Each row of a before or after table is a point. One or more steps were done to the points. Then noise was added and the rows were shuffled. The steps act on how far a point lies along the listed directions, d1 being the first. Name the steps. A step turns or swaps two directions, mirrors them in a line or flattens them onto one, adds a multiple of one to another, or multiplies one. Angles are multiples of 10 degrees, from the lower direction toward the higher: turns from -170 to 170, lines from 10 to 170 but not 90. Use the fewest steps. Two steps may share a direction if one is a turn and the other turns, adds or multiplies; they go together, in the order done. Otherwise the lowest direction goes first.

Directions:
(1): [ 39 -18  38]
(2): [  7 -48 -30]
(3): [-42 -25  30]
Before (11 x 3):
[[  1   1   0]
 [ -6 -20 -20]
 [  6 -29  -3]
 [-10   2   3]
 [  6 -26  -7]
 [  1  -8   2]
 [ 14  20  -9]
 [ -2 -17   0]
 [-49  31 -11]
 [ 37   8   7]
 [-60  -7  -7]]
After (11 x 3):
[[-46   8 -25]
 [-10  -1   0]
 [ -4  -5   7]
 [ -9   2  -6]
 [-59  -6  -6]
 [ 37   3   4]
 [  2  -7  11]
 [ 16  10 -15]
 [  3  -4   7]
 [  1  -3   5]
 [  2   0  -1]]
Steps: multiply d2 by 0

Directions:
(1): [ 14  36  17 -60  29   0  18  42]
(2): [ 56 -47 -30 -10  38  17 -16   0]
Before (14 x 8):
[[-15  33  21 -15 -16   0  21  13]
 [-20  20  14   1  -7  -2  13  20]
 [ 21 -46 -18   3  40  20  -7 -19]
 [ 16  18  -2 -36  13  -5  14  30]
 [ 21 -38  -9  33  13  16 -22 -13]
 [-14  18   4 -42  25 -25  20  11]
 [ 32 -30 -17  -4  20  20  -1  -8]
 [-28  33   3  11 -28  -9  21  -2]
 [ -1 -40 -25  46   3  -5 -12 -33]
 [-21 -25 -20  60 -19  -2 -13 -30]
 [ 59 -10 -17 -53  42  12 -14  10]
 [ 31  -5 -14 -15  38  -2   3  19]
 [  5  -6   3 -17  17   4  10   0]
 [ -4  19  32 -35  -3 -21  19  24]]
After:
[[ 29 -28  -4  11  26  17 -17   3]
 [ 22 -45 -16  -1  43  20  -6 -16]
 [-14   4  27  -5 -21 -23  11   3]
 [-23  17  13   8 -12  -2  11  15]
 [-25  37   4   2 -23  -8  22   5]
 [ 43 -29 -26 -10  18  10 -25 -18]
 [ 22 -17 -18  11  23  -3  -3   2]
 [ 15 -20 -18   5  28  -2  -1  -5]
 [  0 -12   0  -3   9   3   6  -9]
 [-26   4  -4 -12   6 -26  11 -11]
 [  2   2  -9   0  -8  -9   6   5]
 [ 31 -31 -18   0  18  20  -1 -10]
 [  0  -1 -10   7  11   2  -1   6]
 [-21  27  19  -1 -25  -2  17   3]]
Steps: flatten d1 and d2 onto the line at 100 degrees

Directions:
(1): [-18  10  14 -27  25 -18  47  15 -28 -10 -45]
(2): [-14 -30   0   6  27  60  -2  19  19  28 -27]
(3): [  3  29  15 -34 -28 -10 -32  42   6  40 -13]
Before (12 x 11):
[[ 36   2 -13  29 -11  -4 -20 -48   9 -29  41]
 [-19 -24  -5  27  31  38  10  -1   4 -11 -11]
 [ 18  -2   4  32  12 -19  12 -52 -24 -47  27]
 [-13  -6  12  -9  27  28  27  -4  -5  -5 -14]
 [ 16  14 -10  14 -52 -11 -39  -3  13   1  49]
 [ 22  27  12 -10 -28 -27 -14   5  -8   7   2]
 [  5  15   2  -9  -8  -8 -13  20  10  -4  15]
 [ 19  18 -16  19 -46  12 -60  26  35  37  30]
 [ 10  -1 -15   2  -7  11 -17 -10   7  14   8]
 [ 12   4  11  -9 -12  -9 -10  23   6   7  11]
 [ -3 -28  -8  10  16   9  14 -33 -22 -20   6]
 [-10  -4   2 -19  -9  32 -35  29  27  30 -19]]
After, 12 rows:
[[-13 -26  -7  33  23  40  -5  -3  12  -6  -1]
 [ 12  35  -3  -6 -45   1 -50  51  25  48   3]
 [ 11  27  -1  -5 -58 -19 -40  17   9  13  34]
 [-15   0   6 -29  -3  27 -21  35  18  28 -33]
 [  3 -29 -13  18   7  13  -2 -35 -12 -15  19]
 [  2  16   5 -15  -6 -11  -7  24   7  -6   8]
 [ 26  -2   0  39  -2 -14 -12 -51 -12 -37  43]
 [ 18  30  14 -16 -22 -29  -3   7 -14   5  -8]
 [-11 -12   8  -1  27  33  23 -15  -2  -8  -4]
 [  9   5  14 -13  -7 -12  -3  27   0   5   3]
 [  8   3 -11  -4  -9   7 -18  -3   6  21   4]
 [ 41  11  -9  18 -26  -6 -40 -33  15 -12  42]]
Steps: turn d1 and d3 by -30 degrees

Directions:
(1): [-51  19   4   0  -2 -22  32 -37  13  16  -2 -16  38 -36]
(2): [  0 -48 -11  44 -21 -10  25  30 -23  27   5 -22 -15 -31]
(3): [ -5   1 -22 -11  44 -34  33  23 -44  -2   5  35  21  19]
(4): [-38  -1  26   4  23  44  32   1  -7 -15  46 -11 -32  16]
(5): [ 12 -20   9  -3 -49  10  35 -13   4  14  10   8  36  56]
(6): [ -9 -21  26  -6  35  -7   3   0  34  60 -30  14 -23  20]
Before:
[[-22 -10   2  14  -6   2  10 -12  13   5  -3  -9   7 -14]
 [ 12   5 -13 -21   6 -21   2  -3   0  -8  -2   7  13   1]
 [ -8  -2  -5  14 -16   3  34   5 -32  -4  18  -8  23  -1]
 [  9  16 -11 -15   2 -23 -19 -14   7  -2 -24   3  10 -11]
 [ 14 -10 -26   8   3 -29   1  17 -11   3  -2  11  14  -7]
 [  2  -2 -12  12 -36  -6  17  -1 -14   9   1 -11  23 -11]
 [-12  -4  13  14   1   9  13  -5   9  -2  11 -10 -27 -17]
 [ -2  11  22 -19   5  12  -3 -13   8   3  -1  -3   2   7]
 [-19  -1   9  18   4  18  -4   6  -1  -2  13 -17 -16  -8]
 [ -5   7  -9  18 -12  17  10   6  -7  -1   4 -11  -4 -22]
 [ 18  16   6 -16 -13  -1 -24 -15  26   6 -15  13   4  16]
 [ 12   3  -8  -6  13 -14  -9   3   6  10 -14   7  13   8]
 [-12   3  22  -5 -10   9 -16 -12  34  17 -18  -9  -7  -7]]
After:
[[ 34  11 -30  -3 -50 -40 -16  -9  -1  15 -39   3  54 -18]
 [ 12  13  -4 -13  18  -9 -13   0   9   5 -12   9  15  14]
 [  4  10  -8 -26  10 -14   3  -6   0 -13   7   8  10   8]
 [ 42   6 -43  -8  -9 -60 -32   6   4   7 -40  24  44 -10]
 [  2  29  -6 -23   9 -13 -21 -21  13 -11 -17   8   9   0]
 [-16 -11   5  26  -3  14  -2  12  -4   3  12 -21 -17 -14]
 [ -7 -12   8  20  -6   2  12   0   5   4   7 -12 -27 -24]
 [ 11   7 -22  18 -23  -4  -3   5  -3   7 -17  -5  11 -31]
 [-11 -11  -6  15 -12  -9   3 -12  15  12 -17  -4  16 -19]
 [ 10  -3 -18  12 -30 -19  18   7 -27   4  -6  -3  39  -8]
 [ -5  19  21 -19   3  25  -6 -18  22  -4  14   9 -14  27]
 [-30   2  40  -7  18  42  26  -8  -2  -5  34 -14 -23  11]
 [-21   3  29  -2  -5  17  -9 -11  33  12  -8 -12 -13  -6]]
Steps: turn d2 and d4 by -50 degrees; multiply d4 by 3

Directions:
(1): [ 28   0 -45  25  19  19   9  20 -20  23  13  17 -33 -32 -30  -8  45  -7
 -16   1]
(2): [-6 -3 24 36 60 16  8 23  8  4  0 32 20 -4 41 -6 -4 29  6 28]
Before (8 x 20):
[[-26  -2  37  -7  13 -10   2  -3  16  -7  -5   4  35  19  33  -4 -33  -3
    4   4]
 [ 17   2 -27 -17 -23   4  -6  -9  -8   3   0  -8 -19 -15 -20   9  10 -23
  -10 -11]
 [ -6  -5  16  11  19  12  -5  12  13 -11   7   7  21  18  27  -1  -2  13
    3  14]
 [-21  -9  41   5   9  -2  -5  -3   9  -9  -3   0  13   9  23  -3 -26  17
   14   8]
 [ -7   3  25  19  57   1  -4  11  23   8 -14  15  38  10  60  -4 -15  36
   12  28]
 [ 15  -1 -31  41  28  31   9  22 -12  23  16  29 -12 -19 -10 -12  39  -3
  -16   9]
 [ -5  -5  -5 -31 -36   3   1 -22  -3   0   5 -21  -4   2 -23  10 -11  -1
   -1 -12]
 [  6   3 -10  38  27  10  13  13  -8   3   4  19 -17  -9   4  -7  12   9
   -7   4]]
After (8 x 20):
[[ 15   3 -25 -10 -12   6  -5  -5  -3   4  -2  -4 -17 -18 -16   8   8 -20
  -11  -5]
 [  8   1 -11  34  19   9  10  12  -7   2   3  15 -19 -10   0  -4  12   1
  -10   4]
 [ 19  -1 -33  39  19  30  10  17 -13  19  16  24 -12 -19 -14 -11  41  -7
  -15   7]
 [ -7   4  21  10  42  -3  -7   4  22  10 -15   5  33  12  51  -1 -14  26
   15  22]
 [-20 -10  38   2   5  -1  -5  -3   6 -10  -3  -3  12  11  19  -2 -25  15
   10   7]
 [-22  -2  34  -9   6 -12   4  -8  14  -9 -11  -2  33  19  29  -3 -31  -4
    2   4]
 [ -6  -7   0 -26 -27   7   0 -20  -2   1   1 -15   0   0 -21   7 -11   2
    0  -9]
 [ -6  -4  13   6  13  10  -6   8   8 -11   7   1  19  15  20   0  -1   8
    5   7]]
Steps: multiply d2 by 0.7

Directions:
(1): [  2 -11 -19 -13  12  -2   3  -2  15 -17  34  23   2 -22  -5  26 -32   5
  18 -11  -7  23  -5 -52  26  27  30 -31 -33  -3   3  28]
(2): [ 13  32 -14 -14  14  10   2 -16   7  29  -3  30 -23 -13 -23  16  18  -3
  28   5  15  -8  60  25 -28  24  30 -18  15  -7 -10  -6]
(3): [-23   3  50 -37  -3  20  -3   9   5 -18   9  -9 -15 -11   5  43 -28 -15
   5   8  11 -10  14  37  28  12  -9  31 -34  -9   3 -21]
Before, 9 rows:
[[ -3   5  11 -21  11   3  -3  -3   3  -1  10   7  -9 -10  -5  21  -6  -3
   16   5   3  -6  20   5   6  13   8   0 -15  -4   8  -8]
 [  7   6  -4  13  -1  -5   4  -1 -10   5  -7 -11   4  11   3 -19  14  -2
   -8   1  -4  -2  -4  -2  -6  -9  -4   2  17   2  -1  -3]
 [ -5  -2  -4  -3  -2  -2  -1   3   4  -5   8   1   0   3   1   2  -6   0
    0  -6  -1   5 -11  -8   1   1   1   1  -5   0   0   1]
 [ -2   2   9   4 -10  -3  -1  -2  -4   8 -17 -10  -2   8   3 -14  14   2
   -9   2  -1  -4  -3  16  -7 -13  -9  10  19   5  -3  -3]
 [ -2   3  -7   8  -4  -5   3  -4  -6   5 -12   3   3   1  -1 -11  11   0
   -4   5  -5  -5   0  -1 -15  -2   2   6  13   1   1   0]
 [  5  28  -3  -9   3   2  -2  -8  -4  15 -12   9 -13  -6 -14   7  24  -4
   11   5  11 -11  42  35 -21   9   6  -2  13  -8  -5 -20]
 [  0 -16  -6   5  -1  -9   1   1   1  -5  13   1  13   1  -1  -2 -14   1
    3  -8  -8   9 -14 -27   5   2   1 -12 -15  -1   3   8]
 [  0   1  -4  -8   7  -1   1  -4   6   3   6  10  -6  -9  -9  11  -4   3
   12  -2  -3   7  16  -9  -6  14  12 -14  -7   1  -1   6]
 [ -4   0   5  -9   7   3  -6  -6   3  -4   3   4  -4 -10   0  11 -12  -3
   10   2  -4   4   4  -7   7   8   7  -1  -6  -1   2   8]]
After, 9 rows:
[[  3  -3 -16 -13  13  -2   2  -9  14  -6  22  25  -5 -20 -13  22 -20   6
   22  -9  -7  19  11 -37   6  27  30 -30 -20   1   0  23]
 [  5  12   6  17  -7  -3   3  -2 -19  13 -23 -23   3  21   5 -33  28  -4
  -17   7  -1 -15  -1  23 -18 -21 -17  18  31   3  -3 -17]
 [ -2   6  -3  11  -8  -5   2  -4 -11  11 -22  -5   3   9   0 -18  21  -4
  -10   6  -3 -12   0  16 -24 -11  -7  17  24   3  -1  -8]
 [ -2 -23 -14  -6   7 -10   2   0  10 -16  37  13  14 -13  -3  17 -36   3
   14 -14 -13  22 -14 -58  24  20  20 -30 -39  -5   5  24]
 [ -6  -5  -5  -8   1  -3   0   2   7  -9  16   4  -1  -2   0   8 -14   1
    4 -10  -2  11  -9 -20   7   6   8  -4 -15  -1   2   7]
 [ -3  -4  -4 -13  10   2  -5  -7   9  -9  17  14  -2 -18  -1  21 -26   1
   19  -5  -6  12   1 -29  17  18  21 -16 -20  -5   3  20]
 [  9  35   0   6  -3  -2  -4  -9 -14  28 -35  -4 -10  10 -12 -18  46  -3
    0  13  13 -26  42  57 -42  -8 -12   9  38  -3  -7 -34]
 [ -3  12  24  13 -20   0   0   0 -15  20 -43 -27  -4  23   8 -32  38  -2
  -22  11   4 -22   1  52 -27 -32 -32  35  43   9  -5 -23]
 [  1   1   3 -22  17   2  -2  -5   7  -6  21  16  -8 -15  -6  27 -14  -1
   23  -1  -2   3  16 -17  12  22  19 -13 -24  -4   7   3]]
Steps: multiply d1 by 3; add -0.3 times d2 to d3
